Rows are points. Before rounding, the points of a table are all equally far from one centre. They may lie mostly on one side of it. Where is the centre, to within rounding?

Points, 8 rows:
-0.025,0.270,0.018
0.069,0.336,0.000
0.312,0.289,-0.165
0.064,0.279,0.099
0.116,0.191,-0.319
0.062,0.343,-0.056
0.012,0.299,-0.164
0.157,0.328,-0.198
Centre: 0.155,0.090,-0.071

Points (18 x 11):
-0.058,0.012,0.264,-0.062,0.248,0.079,-0.083,-0.191,0.373,0.436,0.069
-0.141,0.208,0.305,-0.075,0.366,-0.086,0.096,-0.413,0.221,0.048,0.203
-0.237,0.185,-0.217,0.192,-0.078,-0.129,-0.165,-0.229,0.403,-0.061,0.276
-0.469,0.173,0.091,0.054,0.076,-0.055,0.057,-0.382,0.246,0.103,0.187
-0.223,0.164,0.170,-0.303,0.122,0.154,-0.070,-0.416,0.232,0.217,0.083
0.073,0.161,0.211,0.137,0.000,-0.073,0.131,-0.366,0.233,0.395,0.204
-0.074,-0.054,-0.178,0.000,0.066,-0.101,-0.309,-0.113,0.324,0.218,-0.074
-0.257,0.040,0.228,0.067,0.200,-0.050,0.195,-0.399,0.279,0.165,0.099
-0.144,0.217,-0.151,-0.086,-0.176,-0.154,0.087,-0.357,0.247,0.156,0.152
0.188,0.133,-0.054,0.080,0.404,-0.154,-0.317,-0.302,0.159,0.165,0.004
-0.041,-0.250,0.175,0.065,0.076,0.172,0.032,-0.292,0.350,0.062,-0.020
-0.144,0.164,0.046,-0.202,-0.049,0.052,-0.197,-0.141,0.209,0.428,-0.040
-0.300,0.249,0.003,-0.351,0.284,0.012,0.157,-0.274,0.270,0.016,0.132
-0.151,0.210,-0.096,0.061,-0.267,-0.051,-0.057,-0.110,0.251,0.256,-0.063
0.176,0.159,0.026,0.132,0.355,-0.006,-0.100,-0.541,0.285,0.012,0.051
0.082,0.057,-0.084,-0.331,0.280,-0.056,-0.315,-0.084,0.308,0.112,0.051
-0.328,0.237,-0.005,-0.051,0.414,0.089,-0.251,-0.112,0.342,0.094,-0.116
-0.192,0.112,0.101,-0.140,0.084,-0.218,0.085,-0.227,0.277,0.152,-0.063
Centre: -0.021,0.170,-0.045,0.063,0.174,0.169,-0.016,-0.071,0.099,0.065,0.216

Points, 30 rows:
0.126,0.025,0.108,-0.126,-0.288,-0.247,0.037,0.020,-0.210,0.208,-0.180,-0.026,0.063,0.392,0.237,-0.013,-0.222,-0.230,0.410,-0.292,-0.063,-0.015,-0.446,0.062
-0.095,-0.038,-0.131,-0.027,-0.078,-0.152,-0.153,0.123,-0.100,-0.124,-0.174,0.421,0.196,-0.058,0.154,-0.011,-0.145,-0.026,0.100,-0.312,-0.172,-0.108,-0.231,-0.147
0.079,-0.104,-0.251,0.148,-0.389,-0.358,0.309,-0.093,0.130,0.258,-0.018,-0.076,0.027,0.013,0.357,-0.032,0.088,-0.221,0.471,-0.099,-0.230,-0.201,-0.301,-0.129
-0.024,0.061,-0.054,0.003,-0.118,-0.535,-0.052,-0.104,0.041,-0.052,0.044,0.153,0.181,-0.238,0.051,0.017,0.122,-0.143,0.292,-0.208,-0.005,0.390,-0.035,0.072
0.033,-0.123,-0.033,0.126,-0.130,-0.589,0.294,-0.120,0.030,-0.166,-0.066,0.056,-0.022,0.034,0.085,-0.258,0.085,-0.181,0.500,-0.394,-0.158,0.104,-0.269,-0.017
0.084,0.077,0.251,-0.069,-0.052,0.093,0.098,0.263,0.075,0.137,-0.277,-0.013,0.043,-0.187,0.024,-0.237,-0.078,-0.302,0.410,-0.185,-0.068,-0.132,-0.064,0.176
-0.210,-0.053,0.065,0.131,-0.172,-0.180,0.051,-0.300,0.365,0.020,-0.423,0.011,-0.105,0.124,0.229,0.108,-0.090,-0.392,0.454,-0.284,-0.153,0.205,-0.162,-0.041
-0.086,0.208,-0.200,0.162,-0.331,-0.280,0.219,0.027,0.020,0.075,-0.102,0.005,-0.005,0.150,0.017,-0.140,0.138,0.083,0.110,-0.468,0.183,0.186,-0.313,-0.034
0.178,0.022,-0.251,0.312,-0.129,-0.132,0.124,-0.065,0.233,-0.081,-0.216,-0.290,-0.070,0.257,0.277,-0.174,-0.029,-0.198,0.374,-0.227,-0.166,0.107,-0.350,-0.074
0.124,-0.192,-0.267,0.239,0.026,-0.391,0.492,0.029,-0.068,-0.084,-0.133,0.025,0.039,0.097,0.080,-0.003,0.168,-0.334,0.402,-0.265,-0.085,0.031,-0.304,0.140
0.001,-0.134,-0.112,0.048,-0.154,-0.060,0.126,-0.071,-0.014,0.284,-0.154,0.150,-0.024,-0.094,0.261,-0.202,-0.494,-0.012,0.698,-0.083,-0.065,-0.278,0.110,-0.213
0.107,-0.225,-0.042,0.125,-0.372,-0.188,0.334,0.079,0.169,-0.127,-0.062,0.124,-0.055,0.179,0.226,-0.305,0.145,-0.107,0.479,-0.413,-0.033,0.006,-0.189,-0.112
-0.034,-0.441,-0.070,0.137,-0.413,-0.276,0.468,-0.193,0.050,0.157,-0.075,-0.119,0.047,0.042,0.272,-0.044,-0.071,-0.355,0.198,-0.111,-0.315,-0.045,0.147,0.036
0.004,-0.155,-0.334,-0.165,-0.298,-0.306,0.114,0.063,-0.028,0.192,-0.505,0.054,-0.017,-0.154,0.038,-0.027,-0.007,-0.111,0.337,-0.020,0.078,-0.065,-0.147,0.021
-0.171,0.029,0.016,-0.172,-0.004,-0.524,0.324,0.012,-0.063,0.173,0.075,0.069,0.147,0.191,0.213,-0.308,-0.139,-0.103,0.370,-0.264,-0.060,-0.170,-0.279,-0.057
0.150,-0.116,-0.309,-0.033,-0.307,-0.383,0.032,0.099,0.193,0.059,-0.142,-0.235,0.101,0.190,0.195,0.187,-0.059,-0.131,0.453,-0.180,-0.166,0.184,-0.092,0.075
0.181,-0.113,-0.247,-0.058,-0.046,-0.362,0.215,-0.009,-0.039,0.190,-0.168,0.084,0.256,0.189,0.036,0.042,-0.146,-0.070,0.370,-0.201,0.021,-0.110,-0.451,0.066
0.151,-0.225,0.154,-0.119,-0.012,-0.096,0.148,0.067,0.356,0.024,-0.240,0.013,0.080,0.050,0.440,-0.100,-0.177,-0.108,0.351,-0.276,-0.072,-0.027,-0.163,-0.037
0.054,-0.022,-0.047,-0.132,-0.210,-0.072,0.134,-0.104,-0.049,0.190,-0.080,-0.085,0.050,0.000,0.264,-0.229,-0.221,-0.199,0.607,-0.098,-0.374,0.120,-0.349,0.059
0.144,-0.134,-0.076,0.257,-0.351,-0.476,0.080,0.038,0.302,0.036,-0.343,-0.080,-0.149,0.058,0.124,0.001,0.023,-0.085,0.378,-0.047,-0.090,-0.071,-0.404,0.185
0.046,0.000,-0.124,-0.098,-0.224,-0.306,0.294,-0.257,0.020,0.001,-0.217,0.135,0.230,-0.114,0.179,-0.019,-0.122,-0.133,0.322,-0.563,0.044,-0.030,0.062,-0.185
0.178,0.057,-0.020,-0.058,-0.062,-0.099,0.427,-0.148,0.045,0.194,-0.278,0.147,-0.106,0.280,-0.002,-0.144,0.241,-0.051,0.255,-0.131,-0.208,-0.014,-0.175,0.126
-0.069,-0.137,0.031,0.202,-0.018,-0.211,0.017,-0.334,0.292,0.073,-0.178,0.144,0.020,0.205,0.090,-0.015,0.171,-0.365,0.344,-0.167,0.038,0.033,-0.500,-0.083
0.020,0.168,-0.195,0.118,-0.245,-0.086,-0.036,-0.274,0.310,-0.289,-0.227,0.047,0.003,0.162,0.436,0.085,0.034,-0.351,0.571,-0.176,-0.178,-0.295,0.021,-0.025
0.159,-0.169,0.095,0.279,-0.638,-0.199,0.188,-0.162,0.094,0.071,0.021,0.082,0.212,0.157,0.260,0.046,-0.034,-0.119,0.324,-0.294,-0.197,-0.253,-0.300,0.240
0.007,-0.071,0.176,0.466,-0.186,-0.170,0.171,0.015,0.202,0.179,-0.113,0.063,0.129,-0.143,0.259,-0.159,-0.099,-0.096,0.490,-0.361,-0.236,0.202,-0.258,0.099
-0.161,-0.267,-0.191,-0.086,-0.198,-0.168,0.035,-0.039,0.072,-0.154,0.207,-0.130,-0.065,-0.192,0.116,0.022,0.241,-0.308,0.680,-0.279,0.083,0.110,0.045,-0.140
-0.012,0.071,-0.171,-0.117,-0.068,-0.326,0.138,-0.117,0.163,0.120,0.219,-0.105,-0.057,0.074,0.074,-0.151,0.214,-0.067,0.100,-0.116,-0.261,0.046,-0.350,-0.036
0.121,-0.279,-0.089,0.187,0.038,-0.300,0.044,-0.095,0.231,0.022,0.248,-0.073,0.080,-0.049,0.233,0.042,-0.093,-0.289,0.322,-0.005,0.281,0.197,-0.361,-0.117
0.190,-0.142,-0.073,0.213,-0.143,-0.296,0.351,-0.013,0.215,-0.151,-0.053,0.077,0.074,0.162,0.329,-0.070,-0.080,-0.009,0.415,-0.285,-0.295,-0.062,-0.316,-0.122
Centre: -0.138,-0.046,-0.031,0.195,-0.121,-0.125,0.055,-0.131,-0.094,0.001,0.003,0.000,-0.110,0.073,0.197,0.007,-0.082,-0.103,0.308,-0.114,0.065,-0.111,0.012,0.157
